Every row gives one point. Any point is a mix of the corners, with weights that add up to 1. It lies inside the corners' shape when no weight is negative. Is each point inside? If not, which corners have a negative weight?

Corners:
(1): [-1.5 -4.5]
(2): [4.2 7.4]
(3): [-2.9 -1.7]
Points:
[ 1.0 -0.4] => outside (3)
[1.0 3.0] => inside
[-3.8 -4.9] => outside (2)
[-1.1 -3.6] => inside
[-1.4 -4.0] => inside
[1.1 4.1] => outside (1)
[4.5 6.6] => outside (3)

Corners:
(1): [ 0.8 -2.7 -4.9  1.3  7.5  8.8]
(2): [ 1.0  2.8 -0.1 -2.7  0.7  5.0]
(3): [  5.8 -12.0  -1.5  -3.0   2.6   4.9]
(4): [ 1.9  2.6 -2.5  3.3 -1.4  7.2]
(5): [-5.8 -3.6  0.2  2.8  0.2 -6.0]
(6): [ 5.5 -1.6 -4.5 -1.5 -0.3 -0.2]
(7): [4.8 3.1 0.0 1.9 4.4 5.0]
Points:
[ 0.6  0.2 -1.4  0.4  1.0  3.3] => inside
[ 4.4 -2.2 -3.4 -0.8  1.2  2.0] => inside
[ 3.9 -3.1 -1.3 -0.2  2.3  4.9] => inside
[ 2.7 -0.7 -3.2  0.9  1.6  4.8] => inside
[ 1.1 -6.9 -2.7  0.2  3.3  3.4] => outside (2, 7)

Corners:
(1): [-6.9 -6.6  3.8 -5.1  1.2  3.7 -3.6 -0.1 -5.7  4.8  4.5  3.1]
(2): [ 0.4 -0.8  4.0 -2.5  1.9  5.9  0.0  3.7  3.3  1.5  7.7 -3.7]
(3): [-1.1 -5.0  0.6  5.5 -7.0  6.2 -5.9 -3.0  0.6  3.4 -3.1 -2.7]
(4): [ 3.6 -2.6  0.8 -0.7  3.5 -0.6 -1.9  4.4  0.1 -2.2 -0.8 -5.0]
(5): [-5.6  2.2 -2.7 -0.6  5.9 -5.5 -3.1 -3.3  4.5 -4.9  4.2  0.9]
(6): [-1.4  2.5  1.5 -6.1  5.8 -4.3 -3.0 -3.7  3.7 -1.3 -3.1 -5.7]
(7): [ -0.2 -11.5   0.5   1.6  -1.9   8.6  -5.7  -4.2  -2.5   4.9   6.4  -2.0]
(8): [ 0.7 -5.2 -5.7  1.1  2.5 -4.5  2.7  4.2  6.0  2.8  1.3  0.7]
(9): [-2.9 -3.0  5.0 -4.3  4.1  4.3 -4.7 -0.6  2.8 -5.0 -0.7  4.7]
(10): [ 1.4  6.1 -6.2 -6.0  5.3 -5.4  5.1 -5.3 -3.7 -3.5 -5.9  0.1]
(11): [ 0.8 -0.8  1.2  5.9  7.1 -4.4  4.8  4.2  7.0  3.2  2.7 -4.2]
(12): [-5.3 -6.2 -7.3  5.3  1.4 -0.6  3.0  1.8  5.3 -1.9 -3.4  0.1]
(13): [ 3.1  4.3 -3.0  0.7  8.4 -2.2 -3.7  0.2  3.6  0.1 -4.7 -5.9]
Points:
[-1.6 -2.7  1.8  1.7  2.9  2.1 -2.8  0.6  6.2  0.2  1.7 -1.1] => outside (1, 4, 10)
[ 0.3 -3.2 -3.4  0.2 -0.5  0.4 -0.8 -1.8  0.7 -0.9 -1.0 -2.6] => outside (1, 9, 11, 13)
[-2.6 -3.2 -2.0 -2.3  2.0  0.0 -2.2 -1.7  0.3 -0.6 -1.6 -0.1] => outside (2, 11)
[-2.6 -1.7 -1.5  0.2  3.4 -0.7 -0.7  0.1  3.6 -1.4  1.6 -0.5] => inside
[-0.5  0.0  1.7 -3.3  4.3 -1.3 -1.8  0.9  0.7  0.3  0.5 -2.2] => outside (7, 12)

Corners:
(1): [  4.0   6.1  -6.0  -2.7  -0.1  -7.4  -0.1   4.7  -6.4  -6.6   6.3  -3.8
   6.8  -3.4  -3.9  10.9  -3.3  -4.2 -10.2   3.1]
(2): [ 1.1  4.2  5.9  1.2 -1.4 -6.0 -3.1 -3.2  3.6 -0.5 -2.3 -4.5 -6.6  0.8
  4.3  1.9  0.1  6.2  2.9  1.1]
(3): [  4.9  -2.9   2.2  -3.2  -3.1   4.4  -2.4   4.8  -3.2   4.1  -6.0  -5.0
  -4.7  -1.3  -0.5   2.3  -0.9  -0.7 -11.2   2.0]
(4): [ 0.8 -1.0  0.4  3.7  7.4 -3.8 -4.3 -3.1 -4.1 -8.4 -3.7 -1.7 -0.4 -1.9
 -2.6  0.8 -2.5  6.1  0.7 -1.0]
(5): [ 5.4  3.6 -1.0 -5.4 -5.5 -8.7  4.0 -4.5  1.5  1.1  9.0 -1.3 -3.7  0.4
 -1.3  5.0 -4.0 -1.3  1.4 -5.1]
(6): [-7.0  6.0 -2.1 -3.2 -0.6  6.5  1.6 -2.7  0.1  1.6 -3.0  2.9 -0.7  2.9
 -1.2  1.7  0.9 -1.4  1.3  5.0]
(7): [ 0.3  4.2 -5.3 -0.2 -5.8 -0.2 -5.8  1.8 -3.9  4.7  4.9  0.9 -3.5  2.2
  3.7  1.2  0.1 -2.7  0.6  4.4]
(8): [-0.6  6.0 -0.3  7.3  7.5 -2.6 -5.8 -5.5  1.1 -8.8  5.8 -8.1 -0.3  3.8
 -1.3 -3.0 -5.1 -3.7  5.3 -3.7]
(9): [-5.9  6.9 -1.7  3.3  0.6  7.1  0.0 -6.4 -6.3 -5.7 -3.1  2.4  1.2 -2.2
  0.2  5.0  6.7 -4.9 -1.6 -0.5]
(10): [ 4.5 -2.4 -6.4 -1.4 -0.3  1.4 -7.2 -2.3  5.2 -1.2 -2.9 -4.4  8.4 -1.0
  8.4  5.6 -3.3 -6.3 -2.2 -3.4]
(11): [-5.2 -2.5  3.7 -1.4 -3.3  3.1  1.0  1.1 -5.7  3.3  2.2 -5.3 -3.7 -2.7
 -3.9 -5.9  0.7 -2.2  0.0  7.6]
(12): [ 2.5 -1.4  2.9  4.5 -4.2  1.4 -3.7 -7.2  2.5 -3.4  1.9 -6.7 -6.4 -4.2
  0.6 -0.7 -3.5  3.3  4.0  4.9]
(13): [ 3.4 -3.4 -0.6 -3.0 -2.7  3.8 -3.2 -4.1  1.2 -3.0 -1.7 -5.3  6.2  4.7
  0.8 -1.4  7.5 -0.7  1.8 -5.2]
(14): [ 5.1 -8.3 -8.6 -4.3  0.3  2.0 -2.3 -5.9  1.2 -0.5  2.9 -5.6  7.9  3.6
  4.4 -0.9  3.2 -4.1 -7.3  3.9]
(15): [-2.1  3.9  0.1  4.6 -1.0  3.7  3.7 -1.7  1.7 -0.9 -1.6  7.7 -5.2  3.4
  3.8 -1.4  3.5 -5.8  4.9  3.4]
(16): [  0.4  -1.6   4.8  -1.9  -4.5   6.2   1.6 -10.9  -0.9   2.3  -4.8   2.7
   1.6   4.7   0.5  -2.1  -2.8  -0.4   3.4   4.2]
(17): [ 0.6  4.6  0.8  5.5  4.9 -0.2  3.4  2.8  2.0  4.9 -0.5 -2.3  8.2 -8.1
 -4.7 -2.0 -1.7  3.8  0.9 -3.1]
(18): [-0.5 -3.0 -1.4  1.8 -5.3  1.1  2.3 -7.4  3.6 -5.3  6.2 -1.1  7.4 -2.0
  7.9 -0.2 -3.4  1.3 -0.6 -0.3]
(19): [-0.5 -3.3 -6.7  2.0  6.1  0.0 -5.4 -1.4 -4.3 -1.6  8.3 -3.5  3.6  8.2
 -1.1  2.7 -1.9 -5.6  3.0 -3.9]
(20): [ 0.1  1.7  2.6 -3.7  5.7  8.1  3.4 -6.9  3.5 -4.7 -0.2  6.1  7.9  0.6
 -0.2 -2.1  8.9 -3.9  6.0 -3.2]
(21): [-5.1  3.1  2.7  6.9 -1.3 -3.7 -3.2  2.4 -3.6 -4.3  1.3  2.9 -0.8 -5.2
 -2.7  1.7  6.2 -3.6 -8.5 -4.2]
Points:
[-0.2  0.0 -1.3  0.7  0.3  1.3 -0.6 -4.6  0.5 -3.1  1.8 -1.4  3.4  1.0
  1.2  0.4  1.0 -1.9  1.4 -0.7] => outside (3, 7)
[ 0.9  1.2  0.0 -0.4 -2.5  1.0 -0.2 -2.4  1.2 -0.1  0.9 -1.1  1.1  0.3
  1.3  0.2  0.2 -2.0 -0.5  1.4] => outside (4, 9, 19)
[ 1.3 -1.8  0.9 -2.7 -4.1  3.4  2.3 -0.5 -0.9  2.4  1.5  1.0  1.7  0.0
 -1.2 -0.8  2.9 -2.0 -3.0  1.6] => outside (2, 4, 8, 9, 10)
[ 0.4  0.2 -0.1 -0.6 -2.5  0.5  0.7 -2.8 -0.9 -0.1  1.9 -0.7  0.3 -0.3
  0.2  0.7  0.4 -0.6 -0.4  1.4] => outside (8, 10)
[-1.3  0.2 -1.1  0.9  1.8  4.0 -0.2 -3.0 -1.8 -2.6  0.4  0.7  2.2  1.2
 -0.8 -0.8  2.1 -2.2  0.4  1.3] => outside (2, 5, 10)
[ 0.4  0.3 -1.5  0.3 -1.0  0.5 -1.7 -2.8 -1.2 -1.2  0.9 -3.4  0.6  0.5
  0.9  0.9 -1.5 -1.4 -0.3  1.5] => outside (20, 21)
[-0.5  1.9 -1.4  0.1 -1.9  0.9 -0.7 -3.2 -0.4 -1.2  1.9 -0.7  0.6  0.1
  1.3  1.5 -0.3 -1.3  0.1  0.9] => inside
[ 0.0  1.7 -2.9  2.0 -1.2  2.1 -3.5 -0.2 -0.3 -0.5  2.5 -5.6 -0.3  1.3
  2.1  1.7 -1.1 -1.7  2.3  1.2] => outside (4, 5, 14, 16, 20, 21)
